Each row of a before or after table is a point. One or more steps were done to the points. Then noise was added and the rows were shuffled. The steps act on how far a point lies along the listed directions, d1 being the first. Write out the steps. A step turns or swaps two directions, mirrors them in a line or flattens them onto one, adds a multiple of one to another, or multiplies one. Angles are multiples of 10 degrees, from the lower direction toward the higher: turns from -170 to 170, lines from 10 to 170 but not 90. Use the fewest steps. Two steps may share a direction if one is a turn and the other turns, adds or multiplies; they go together, in the order done. Otherwise the lowest direction goes first.
(in the rows, 128 means zero)

Directions:
(1): [161 160]
(2): [160  95]
Before:
[[101 172]
 [155 104]
 [117 137]
 [ 91  93]
 [174 106]
 [ 94 104]
 [174 108]
 [130 130]
 [ 88 184]
 [147  91]
 [157  90]
 [127 104]
 [115  54]
 [161 119]]
After, 14 rows:
[[106 161]
 [ 88 106]
 [185 166]
 [ 53 144]
 [137 138]
 [107  82]
 [131 125]
 [104 100]
 [121  95]
 [ 93 164]
 [176 153]
 [ 88  99]
 [102  83]
 [102 126]]
Steps: turn d1 and d2 by 90 degrees

Directions:
(1): [145 115 193 127 137 167]
(2): [139  95 148 131 166  71]
(3): [131  72 106 175 116 148]
Before, 11 rows:
[[116 148 111 119 135 120]
 [116 143 118 132 106 154]
 [139 160 158 106 128 115]
 [123 139 115 106 126 120]
 [136 133 159 121 138 129]
 [112 150 113 107 109 137]
 [132 128 138 118 132 117]
 [135 110 117 148 125 146]
 [131 121 135 133 131 132]
 [137 127 141 133 130 148]
 [120 184 140  89 122 123]]
After, 11 rows:
[[132 147 157 106 149 101]
 [115 250 157  32 143  76]
 [136  73  97 177 121 145]
 [133 143 148 108 131 122]
 [117 172 127 102 132 134]
 [135 205 169  66 142  83]
 [113 128  96 136 120 110]
 [110 167 112  90 119 114]
 [124 163 130  89 125 129]
 [130 114 129 139 132 127]
 [135 115 123 138 141 112]]
Steps: swap d1 and d2; multiply d3 by 2.5

Directions:
(1): [148 189 178 134  98  90  92 122 138 152 152]
(2): [139 182 135 133 188 111 154 125 137  69 107]
(3): [108 157 143 132  99 191 145  94  93  95 168]
(4): [ 78 103 162 209 141 108 133 135 128 122 140]
(5): [149 136 143 144 171 161 165  91 147 197 130]
(6): [194  82 134 140 120  98 146  89 127  97 164]
Before:
[[148 182 178 132 144 131 134 101 151 193 146]
 [112 134  92 110 133  96 119 162 137  42 123]
 [132  77 168 211 194  98 147 107 139 127 133]
 [ 92 111  86 120  87 134 113 125 101 103 123]
 [133 220 156 100 100 129  78 151 130 123 144]
 [219 143 161 113 127 109 157  59 129 145 167]
 [134 158 152 124  97  83  93 147 129 127 128]
 [149 179 131  95 123 102 104 135 121 174 123]]
After (8 x 11):
[[155 166 182 142 147 114 137  96 151 194 152]
 [166 135 154 136 105  93 120 101 108 153 174]
 [106 129  96 133 118 116 130 116 104  63 121]
 [ 67 140 126 119 155 177 103 159 130 212  85]
 [190 194 133  58 136 129 132 104 137 187 114]
 [132 150 156 128  83  95  97 138 120 125 147]
 [113  85  84 108 103  86  96 176 143  92 124]
 [176 152 174 152 116  57  89 134 146 104 166]]
Steps: turn d2 and d3 by -100 degrees; mirror d4 and d6 in the line at 150 degrees
